Each row of a before or after table is a point. One or more steps were done to the points. Then noise was added and the rows were shuffled. The steps act on columns, c1 being the first. Write out the steps. A step turns or swaps two columns, mirrors them in a line or flattens them onto one, adds a multiple of one to another, or multiplies or shifts one. Angles are multiples of 10 degrees, from the lower column toward the higher: turns from -170 to 170, lines from 10 to 170 but not 90. Use the fewest steps. Two steps may share a column if one is a turn and the other turns, adds or multiplies; they go together, in the order done. Otherwise the lowest column goes first.

Before (9 x 3)
0.45 -0.24 -0.05

-0.57 0.35 -0.06

-0.08 0.58 -0.22

-0.58 -0.01 -0.76

0.72 -0.18 0.00

-0.79 0.14 0.00

-0.28 -0.03 -0.14

-1.07 0.77 -0.59

0.07 -0.04 -0.07
After (9 x 3)
-0.21 -0.46 -0.06

0.97 -0.14 0.01

-0.50 -0.66 0.15

0.09 -0.14 0.02

1.11 0.72 0.40

0.21 0.25 0.58

0.29 0.14 -0.12

0.55 0.58 -0.20

0.41 0.54 0.13
Steps: turn c1 and c3 by 130 degrees; turn c2 and c3 by 60 degrees

Before (10 x 8)
0.60 0.27 0.34 0.53 0.03 -0.38 -0.43 0.34

0.31 0.10 -0.28 -0.17 0.27 0.11 0.34 0.80

-0.45 0.43 -0.43 -0.35 0.40 -0.29 0.43 0.25

0.51 -0.36 -0.07 0.06 0.64 -0.14 -0.09 -0.06

0.66 -0.39 -0.32 -0.50 0.62 0.53 0.47 -0.40

0.63 -0.25 -0.64 0.59 0.50 -0.03 -0.12 -0.57

-0.25 -0.71 -0.70 -0.67 0.40 -0.08 -0.37 -0.26

-0.45 -0.98 0.43 -0.22 -0.45 0.82 0.10 -0.16

0.25 0.04 -0.25 -0.43 -0.13 0.61 0.43 -0.13

0.63 -0.66 0.53 0.07 -0.36 -0.32 0.55 0.25
After (10 x 8)
-0.18 0.64 0.14 0.50 -0.16 -0.34 -0.42 0.32

0.89 -0.67 0.40 -0.21 -0.50 0.80 0.12 -0.15

0.45 0.42 -0.33 0.03 0.44 -0.11 -0.11 -0.06

0.51 0.57 -0.44 -0.50 0.55 0.54 0.44 -0.42

0.03 0.24 -0.07 -0.46 0.01 0.62 0.42 -0.11

-0.53 -0.39 -0.36 -0.39 0.39 -0.27 0.40 0.24

0.65 -0.39 -0.48 -0.68 0.61 -0.07 -0.36 -0.24

0.75 0.50 0.42 0.04 -0.48 -0.34 0.52 0.25

-0.03 0.31 -0.25 -0.18 0.30 0.06 0.35 0.80

0.33 0.63 -0.54 0.57 0.61 0.01 -0.13 -0.55
Steps: turn c1 and c2 by 80 degrees; flatten c3 and c5 onto the line at 130 degrees

Before (8 x 14)
-0.10 -0.56 0.43 0.17 -0.76 0.18 0.74 -0.49 -0.34 0.33 0.01 0.17 -0.90
 0.14

-0.04 -0.20 -0.13 0.25 -0.60 0.14 0.22 -0.28 -0.52 0.36 -0.78 -0.59
 -0.46 -0.25

0.83 0.29 -0.06 -0.82 0.51 -0.22 0.60 0.02 -0.02 -0.37 0.39 0.17 -0.59
 -0.40

0.67 0.32 0.57 -0.46 0.05 0.25 -0.28 0.51 0.57 -0.18 0.14 -0.29 -0.23
 -0.54

-0.33 0.42 0.33 -0.04 -0.11 -0.02 -0.50 -0.47 0.12 0.73 0.68 -0.73 -0.15
 -0.23

-0.47 0.27 -0.46 0.20 0.51 -0.49 0.05 0.55 0.63 -0.33 -0.59 -0.49 -0.06
 -0.41

0.12 0.44 -0.02 -0.79 -0.09 0.03 -0.14 0.72 -0.79 0.44 -0.36 -0.12 0.17
 -0.21

-0.33 0.07 0.53 -0.58 0.15 0.07 0.64 0.54 -0.58 0.68 0.18 0.18 0.00
 -0.99
After (8 x 14)
-0.48 -0.12 -0.64 0.12 -0.14 -0.63 0.09 0.55 0.62 -0.31 -0.60 -0.24
 -0.24 -0.41

-0.29 0.05 0.30 -0.63 -0.44 0.14 0.60 0.44 -0.62 0.71 0.21 -0.01 -0.04
 -1.04

-0.29 -0.05 0.33 -0.05 -0.14 -0.75 -0.44 -0.40 0.12 0.78 0.65 0.37 -0.44
 -0.23

-0.06 1.03 0.84 0.13 0.31 0.29 0.76 -0.55 -0.33 0.32 0.02 -0.05 0.01
 0.08

-0.03 0.55 0.29 0.25 0.53 -0.44 0.29 -0.25 -0.53 0.37 -0.77 0.44 -0.14
 -0.19

0.19 -0.38 0.03 -0.82 0.08 -0.02 -0.13 0.78 -0.82 0.42 -0.39 0.02 -0.28
 -0.19

0.60 -0.01 0.43 -0.47 -0.37 -0.03 -0.28 0.49 0.55 -0.18 0.19 0.38 -0.41
 -0.49

0.81 0.36 -0.28 -0.80 -0.34 0.02 0.55 0.06 0.01 -0.35 0.42 -0.27 -0.53
 -0.39
Steps: mirror c2 and c13 in the line at 120 degrees; mirror c3 and c5 in the line at 160 degrees; mirror c6 and c12 in the line at 30 degrees

Before (9 x 24)
-0.54 -0.55 -0.32 0.18 0.93 -0.74 0.04 -0.84 0.61 0.52 0.23 -1.35 -0.07
 0.56 0.12 -0.22 -0.60 -0.37 0.09 -0.19 0.24 0.36 0.30 -0.02

-0.56 0.02 1.09 -0.45 0.91 0.20 -0.09 -0.17 0.44 0.16 0.52 0.22 0.00
 -0.04 -0.14 0.08 0.34 -0.04 -0.07 -0.55 -0.22 0.13 -0.16 0.19

0.23 -0.24 0.20 0.19 0.14 -0.58 -0.11 -0.37 -0.24 0.24 0.16 -0.65 0.02
 0.88 -0.40 -0.39 -0.92 -0.31 -0.13 -0.07 0.76 -0.24 0.51 -0.34

0.31 -0.48 0.78 0.29 0.71 -0.44 0.91 -0.57 0.03 -0.55 0.34 -0.06 0.50
 0.54 -0.59 0.00 -0.63 0.58 0.32 -0.02 0.20 0.27 0.58 -0.14

-0.49 -0.11 -0.25 -0.86 0.92 -0.50 -0.02 -0.51 -0.53 -0.26 -0.60 -0.35
 0.00 0.53 -0.37 0.08 -0.07 -0.45 0.71 0.57 -0.15 -0.16 -0.67 0.73

-0.40 0.28 0.24 0.07 0.00 0.33 -0.42 0.15 0.62 0.47 0.32 0.09 0.64 -0.15
 -0.06 0.19 0.46 -0.02 0.20 -0.18 0.31 0.59 0.00 -0.30

-0.74 -0.14 0.30 -0.39 -0.35 -0.92 -0.49 -0.71 0.27 -0.09 0.16 0.25
 -0.01 0.45 -0.07 0.00 0.62 0.57 -0.49 -0.79 -0.03 0.30 -0.21 -0.30

0.11 -0.19 0.46 -0.14 0.58 0.02 0.37 -0.59 0.44 0.31 0.32 -0.29 -0.24
 -0.21 0.30 1.29 -0.88 -0.26 -0.03 0.39 -0.40 -0.28 -0.27 -0.65

0.56 -0.85 -0.07 0.35 0.55 0.46 -0.60 0.29 0.21 0.22 0.08 0.27 -0.35
 -0.34 -0.26 -0.01 -0.54 -0.10 -0.04 0.55 0.90 0.38 -0.34 0.33
After (9 x 24)
0.20 0.20 0.21 0.19 0.13 -0.55 0.17 -0.37 -0.25 0.23 0.20 -0.52 0.03
 0.90 -0.06 -0.40 -0.90 -0.60 -0.13 -0.39 0.76 -0.24 0.23 -0.35

0.15 0.22 -0.31 0.19 0.93 -0.74 0.48 -0.83 0.62 0.53 -0.59 -0.61 -0.07
 0.56 -0.18 -0.22 -0.60 0.11 0.10 0.12 0.23 0.35 -0.12 0.00

0.04 0.49 0.30 -0.38 -0.34 -0.91 -0.14 -0.71 0.25 -0.11 -0.75 0.20 -0.02
 0.45 -0.77 0.00 0.63 0.11 -0.49 -0.07 -0.03 0.31 -0.09 -0.30

0.25 0.23 0.24 0.07 -0.01 0.32 -0.45 0.16 0.62 0.47 -0.47 0.02 0.66
 -0.14 -0.19 0.20 0.47 -0.38 0.20 -0.06 0.31 0.59 0.01 -0.29

-0.67 0.07 -0.25 -0.86 0.93 -0.50 0.08 -0.51 -0.54 -0.26 -0.37 0.31 0.00
 0.53 0.56 0.08 -0.07 -0.07 0.71 -0.37 -0.15 -0.16 -0.60 0.72

0.18 0.96 -0.05 0.34 0.54 0.45 0.44 0.28 0.22 0.23 0.54 0.30 -0.34 -0.34
 0.55 -0.02 -0.53 0.00 -0.05 -0.26 0.89 0.39 -0.18 0.32

0.40 -0.54 0.79 0.30 0.72 -0.43 0.87 -0.57 0.03 -0.54 0.24 -0.40 0.49
 0.55 -0.02 -0.01 -0.61 -0.58 0.30 -0.60 0.19 0.27 0.41 -0.12

0.42 0.08 1.10 -0.45 0.92 0.21 -0.05 -0.17 0.45 0.15 -0.64 0.18 0.00
 -0.04 -0.54 0.08 0.34 -1.67 -0.07 -0.16 -0.21 0.13 -0.07 0.19

0.34 -0.24 0.47 -0.14 0.58 0.01 0.35 -0.58 0.45 0.30 0.07 0.07 -0.25
 -0.22 0.40 1.29 -0.90 -0.92 -0.02 0.29 -0.41 -0.28 -0.28 -0.66
Steps: mirror c1 and c11 in the line at 40 degrees; mirror c2 and c7 in the line at 120 degrees; add -1.5 times c3 to c18; multiply c12 by 0.4; turn c12 and c23 by 40 degrees; swap c15 and c20
